Each row of a before or after table is a point. The points were changed in one or more steps. Then noise was added and the rows were shuffled. The steps act on how far a point lies along the listed directions, d1 being the first. Write out the steps. A step turns or swaps two directions, mirrors them in a line or flattens them onto one, adds a multiple of one to another, or multiplies one. Angles are multiples of 10 degrees, from the lower direction toward the higher: turns from -170 to 170, lines from 10 to 170 but not 90. Use the fewest steps. Two steps may share a direction if one is a turn and the other turns, adds or multiplies; they go together, in the order done. Otherwise the lowest direction goes first.

Directions:
(1): [-11  43 -42]
(2): [ 60   3 -12]
(3): [ -6 -44 -42]
Before (10 x 3):
[[-25  -3 -11]
 [ 23  23 -14]
 [-16  58   5]
 [ -2 -37   7]
 [  3  17  -3]
 [ 15  33  -3]
 [ 26  58  24]
 [ -9 -39   8]
 [-21 -14 -28]
 [ 11  14 -34]]
After, 10 rows:
[[  5 -17  -6]
 [-16  37   8]
 [ 23 -31  -5]
 [ -7  38   8]
 [ 40 -54  24]
 [ 18 -11 -35]
 [ 33 -19 -14]
 [-32  -1  -9]
 [-29  12 -28]
 [-13 -58   7]]
Steps: swap d1 and d3; multiply d2 by 1.3

Directions:
(1): [ 35  -9   8 -22   6  31 -11  35   5]
(2): [ 30  40   2   2  -5  12  32 -20  13]
(3): [-10  18  -7  -5  60  -7   5  10  -1]
(4): [ 11  -8  23 -17  -5 -47  22  18  14]
Before:
[[ 30  18  -5  -7  20  50 -26  28   9]
 [ 31  -4  21  -7 -56 -32  28   0   5]
 [-10   0   8 -11  23 -36   3  16   5]
 [ 14  34  -6  22 -56  41  23 -54   1]
 [  6 -24  20 -13 -53 -19  -1 -16   9]
 [ 58  29  13  -8 -30  60  10   5   0]
 [-10  13 -20  12  14  22  -7 -27   4]
 [ 16 -15  15 -23 -22 -28  10  25  20]
 [ 24  45   8   6 -35  26  37 -32   3]
 [ -5 -19  29  -7  18 -58  12  21   9]]
After, 10 rows:
[[  6  33 -18  20  -9  27   9 -34 -12]
 [ -2  14 -24   6   5  45 -15 -11   1]
 [ 34   4  16 -25  21  -3  -7  52  20]
 [ 48  31  28 -23  10  -2  33  24   9]
 [-11   5 -14  29   9  50 -27 -23 -12]
 [ -6   8 -13   9   3  26 -20  -7  -5]
 [ 21  43  22  -6 -17 -17  53 -17  10]
 [  1 -10   9 -11  -4 -35  12   1  19]
 [-15   5  -6   5  -7  13  -9 -39  -3]
 [  9  24  24  -6 -24 -50  55 -20  18]]
Steps: flatten d1 and d3 onto the line at 20 degrees; mirror d2 and d4 in the line at 10 degrees

Directions:
(1): [ 15  29 -39  21   1 -19 -29   2 -20  -7  -3  16  25   4 -16 -41   0 -42]
(2): [  3 -11   5  47 -12  14  -1  -1 -42  23  27  -4 -46  10 -20 -12 -25  13]
(3): [-13  11  27  41  -3 -16  16  -4  58  12  -4   5  -1  29   7 -40   6   5]
(4): [-20 -14  22 -22  -3 -11 -40 -42  20  26   7  23   2   0 -36  13 -28 -20]
(5): [ 19  -2  14   5  -2 -12 -51   4  -8  11 -60 -29  -4   5  -1  -5   6  35]
Before:
[[  1   8 -11  11   1  -8  -7  -6   5  16   5  13  11  11  -4 -13  -9 -13]
 [ -4   8  -5   7   0  -9  -2  -4   6  -2   7  10   2   3 -11 -11  -1 -16]
 [  0  -3   9   8  -2  -1  22  14   7  -6   1 -10  -7   4   9  -2   8   9]
 [  7   7  -7  27   1   3  31  20  -2 -14  -5 -11   0   6  15 -15  18   9]
 [ -4  20 -19  28   7 -14 -14  -6  -8   0  15  15  16   4 -24 -30  -9 -34]
 [ -7  -5   3  -9   3  11  13  -3  -1  -2  26   4  -9  -4  -6  16 -16  -7]
 [-15 -15   6  -1  -3   5  -1  -5   5  -3  18  10  -8   0  -6   9 -11   0]
 [ -5 -10  17   0   2   5  13  -8  18   5  15   8  -4   3   4   0   1  -1]
 [-11   0   6   1  -6   4  19 -13  12   5  22  14   3   1  -5  -4  -8  -5]
 [ -1   0   6   8   3   5  19   9   1  -9   5  -1 -17   8   5  -4  -4  12]
 [ -6  -5 -12  27   6  14  30   7  -6   0  45  20  -8  -1  -9  -9 -20 -21]
 [ -8  -4   1  24  -9  17  20  -7 -20   3  31   8 -22   6  -3  -7 -10  -3]
 [  6  -4  -4  15  -7   9   4   9 -20  13   9   1 -15  -2  -1   3 -13   3]
 [-13   0   1  -5  -1   3   7 -11   7   9  25   7   2  -1  -7   7   0  -9]]
After:
[[  5 -14   7 -13   3   9  -1   0 -10   0   4  -3  -4  -7   3  14   2   6]
 [ -9 -11 -12  30   3  18  30   0 -19   6  62  25 -18  -1 -19  -5 -32 -25]
 [ -5  -9  15   0   1   0  -8  -9  -3   4   1   2 -20   5 -13   5 -18  11]
 [ -8  21 -42  19   8   4  24   1 -30 -14  59  29  14  -8 -19 -17 -12 -54]
 [ -4 -14  20 -10  -5  -7 -13  -7   6   9  -7  -3  -7   0 -14  11  -8   5]
 [ -2   7 -18  -3   2   0  11   3 -12 -10  20  11   2  -5  -8  -1   0 -22]
 [ -2  -3  -7  -8  -5  11  16  -3 -14  -3  20   5   2  -9  -2   7  -5   0]
 [-15 -12  14  -2  -4  -8 -16 -29  13  14   5  16   2   3 -27   4 -16 -17]
 [  4   7 -28   2   3   4   8   1 -19   5  24  15  12  -2   0   1  -9 -21]
 [  0  -6   5  33 -11   8   3   4 -14  22  14   4 -25   7  -8  -8 -20   5]
 [ -3   4  -9  -2   1   8  15   5  -9   0  20  -4   0  -4   5   8   9   0]
 [  0   1   5  11   1   9  19   9   0  -4  14  -6 -13   3   5   3  -7   7]
 [ -9  -9   5  34 -13  20  12 -12 -33  13  39  10 -36   9 -14  -8 -21  -1]
 [ -3 -12  -2   8  -2   9   6  13 -12 -10   7  -4 -12  -1   6   6  -1  13]]
Steps: add -1 times d1 to d5; multiply d2 by 1.6; turn d3 and d4 by 150 degrees

Directions:
(1): [ -5  13  27 -23 -21   6  -6  -7 -19   9  31   0   2  31 -16 -17  41  -5
 -44  -6  16 -23  18  13   1  27  23 -10 -13   5  28  -1   7 -18  41  23
  -1  12   8  16 -15  -1 -21  -6  25  11  -5  13]
(2): [ 32  -6  22 -11  29  12 -12  14  22  33  -2 -21 -25  11   7   5  -8  -3
  -4 -10  11   5  -4  37 -52   3   9  11   3  11   8 -32  25  31 -10   2
   5 -25 -16  -9  -9   0 -21  25 -10 -12  -9  31]
(3): [ -2  -8   4 -18 -21   9  -9 -29  -8 -35  16   5 -18  24 -12   3 -44  -8
  39  -7  -9   9 -17   6 -23  -6   1  -6   3   5  -5  33  26  -5  33   6
  -1 -37  -5 -26 -15  -8 -14  -1  37  -9  13 -24]
(4): [-11  21 -13   8  -1  -3   9 -39  17  20  15 -16 -24 -40   6  33   2  -8
  -4  25  28  20   9 -21 -23 -12  29 -11   1  -6 -19   0   7  10  -4  36
 -11  19  10  -8  -1  -6 -14   5  18  36 -33 -22]
(5): [-22   0  -4 -18   5 -18  -6  -1   1  29   3  60 -10 -24   9  11  -1   7
 -26 -37   6  21  -6   1 -16  -4  29  23 -19  -2  22  12  -5  21   5  -3
  -9 -16   3  17 -14  15  20  -7 -11 -23  27 -40]
Before:
[[-11  11  -2   4 -15   2  10   0  -8   2   1   3   9   9  -1 -10  15  -3
  -16  12   2  -2   8   2  12   3   9  -1 -14  -7  16  -2  -1  -9  23   4
   -2  18   9   4  -3  -4   0  -1   1   2   2   6]
 [ 14   1  -3  31  16  16  25  27   5   2  -8 -50  27   6   2 -16  31  -1
    0  26  -6 -27  10   3  38  10 -30  -2  12  -5  -7 -32 -17  -8 -40  -3
    2  27  -3   4  26  -7  -5  10 -31   7 -12  47]
 [-17   1   9  -1 -11 -10   3  26 -26 -17  -1  25  20   7  -1 -29  19  11
  -19 -12 -19 -20   2   4  41  16 -17 -12   2  -7  22   5 -26 -21   9 -18
    6   6   6   6  -1  -1  17 -19  -7 -11  13  -1]
 [  1   8 -34  19  10  -5   8 -33  22  -8   0  -5 -20 -40  -2  45 -56 -20
   38  23   7  27  -8 -13 -46 -21   4   1  15   1 -25   8  12  26 -17   5
   -4 -11  -5 -30  -3  -6  -6   7  17  30  -9 -35]
 [ 10  -8 -12   6  16   5   0 -26  40   2   2 -30 -28 -28  12  31 -35 -11
   35   5   7  21 -13   4 -53 -19   3  10  16  -9 -27 -11  22  25 -20   4
    3 -19  -2 -32   6  -7 -12  30   1   6 -15 -14]
 [-19   8  -4  15   5 -10   7  34  -8  13 -20  17  37  -8   0 -25  41   9
  -35  -4  -4 -18   3  -6  47   8  -6   7 -10 -16   9 -10 -32 -18 -13 -13
    3  20  16  24   0   0  25 -27 -31  -4   8   8]
 [-16 -13 -13   1  -6  -5 -10 -14   4 -21   0  23 -23 -10 -11  11 -40  -1
   43  -9 -17  22 -17 -16 -17 -31   5  -5   0  -6 -22  27   7  15   9  -2
    0 -25  -1 -23 -16  -7  16   2   8 -14  13 -46]
 [  6  -9  -8  -4  19  -5   9  -3  21  15 -11   8 -21 -25  24  17 -22   5
   17  -3   6  25  -7  19 -38 -26  11   5  11   7 -10  -7   7  33 -11   7
   -7 -21  -9 -10  -6  -1  11  12  -2 -14 -10 -21]
 [  4  -8 -18   9  -3   3  -1  -9   4  -2  -5  -8  -6  -2   4  13 -20   4
   18   4 -14   9 -18   6 -20  -9 -19   7  15   4  -7   3   3   2  -7  -2
   -4 -18 -11  -8   5   2   6  10  16  -8  -1  -5]
 [ 18  -2  -3  10  17  11  -3  -2  19  15  -4 -34 -17 -19   2  20 -12  -4
    0  22  17  15   2   3 -26  -7   9  -3   8   2 -14 -18  12  22 -18  10
    4  17 -17 -14   3 -10 -13  13   3  17 -26  10]
 [-15  -8  -7   3   1 -14  -3  35 -15  13 -12  28  26   8  10  -5  18   8
  -21 -16 -12  -1  -2  -4  29  -1  -4   9 -12  -1  18  -8 -16 -12   3 -21
   -6   4  -2  24  -6   5  27   0 -15 -13  17  -7]
 [-12  -3 -23  10 -15  -6   5  14  -7  -6 -10  42  11 -33  25  10 -12  12
   -4 -11 -17   5 -10  -9  29 -23 -16   4  -4   0   1  11 -14  -3 -15 -31
    0   5   5   2   9   8  30 -14 -24 -14  23 -20]
 [ 24  -8   5   8  14  11   4  44 -13   0 -10 -36  27  29  10 -26  22   8
  -19  -4  -9 -38   8  17  26  27 -23  -2  15   7  27 -35 -20  -9 -22 -24
    8  17   6  18  17   5   1   9 -30 -11  -2  51]]
After:
[[  3   9   5   2  -6   8   4   4  -1   8   0  -9   1  15   1 -13  12  -3
  -15  13   5  -3  10  12  -3   4   7  -2  -9  -4  18 -12   9  -3  20   6
    1  13   4  -1  -4  -6  -8   7   0   2  -4  20]
 [  7  -9  -1  17   1   2   2  36 -11  -4 -16 -20  30  26   4 -12  16   2
   -3  10 -15 -16  -1  -2  32   2 -22  -4   4   4   3 -22  -9 -22  -3 -20
    4  12  -6  11   3  -6   9  10  -7   2  -6  27]
 [ 23  -5  -9  23  -6  16   5  21   0 -20 -15 -23   9  -4  21   2 -13   4
   19  19 -18 -11  -7   5  21 -17 -39 -14  16   5 -17 -13   3 -10 -25 -26
   11  10  -2 -18  18  -8   2   4 -18   3  -7  33]
 [  5  -7   3  -9  19  -3  -1  44 -10  29  -9  14  17   9  19 -16  20  14
  -44 -37  -4 -19   2  20  10  22   2  17  -3   5  46 -26 -23  12 -16 -27
    3   3   7  31   4  19  18   3 -39 -32  23  19]
 [ 16  -2  28   0   7   4  -1  36 -12  -7  -5 -17   7  23   0 -30  15   6
  -10  -3 -14 -25   2  28  12  19 -23 -16  15   0  16 -23  -7 -10   0 -14
   12  -5  -6  -9  -1  -8  -7   3 -11  -9  -7  41]
 [ -6   9 -38  17   5  -8   9 -34  17 -14  -1   2 -17 -44  -2  48 -55 -17
   38  22   6  28  -8 -17 -37 -22   6   1  13  -1 -23  15   8  20 -13   7
   -6  -6  -1 -27  -2  -5   0   3  19  30  -5 -44]
 [-15   4 -18   2   5 -10   0  -8   8  19  -1  22 -10 -42   5  25 -11   2
  -16  -2  16  28  -2 -16 -11 -12  25   9  -9  -6   0   7  -4  21 -10   6
   -4  18  -7   3  -5   2  14  -4  -1   8   0 -37]
 [  4  -3   4   2  36   0  12  33  16  52  -5  11   1 -17  18  -2  26   7
  -35 -23   7   0   3  22  -8   9   9  30 -10  -3  22 -34 -11  33 -38  -8
   -8  -4  -8  19   4  12  10  16 -47 -28  17  18]
 [ 14   4  12  19  20   8   2  44   4  19 -23 -29  27  13  -3 -27  37   3
  -22  11  -1 -28   5  15  23  11 -19   3   3  -7   0 -36 -15 -12 -21 -11
   12  12   4   9   2  -9   0  -8 -31   1 -15  50]
 [ -3  -5 -21   6  -5  -3  -1 -14   2   0  -3   5  -5  -8   6  15 -20   5
   15   0 -14  13 -20   1 -14  -8 -15   9  11   2  -6   9  -3   3  -4  -3
   -6 -16  -9  -4   3   4  13   5  13 -10   9 -16]
 [ -3 -11 -12  11  -8   7  -6 -12   2 -34  -3 -13 -16   4 -13   5 -41  -6
   60  14 -22  10 -16 -16  -9 -28 -11 -18  10  -6 -35  19   8   4   4   0
    5 -16  -4 -30  -8 -14   5   7  16  -2  -3 -22]
 [-21  -2 -30  11  -8 -11  22 -16   1 -19 -11  16   3 -31  18   9 -14   8
   26  12  -5  17  -3 -14  13 -28  -3  -9   9  -1 -23  18 -16   3  -4   3
  -10   4   4  -6   6  -1  28 -10   8  -1  -6 -43]
 [-27  -5 -33   6  -5 -16   7 -38  22  -7   4  18 -14 -51  14  33 -29  -7
   24  -7   2  31 -10 -25 -20 -24  11  14   2 -19 -21  23  -2  14 -10   1
   -5  -8  10 -17   6   0  16   6   3   3   8 -61]]
Steps: turn d2 and d5 by 130 degrees
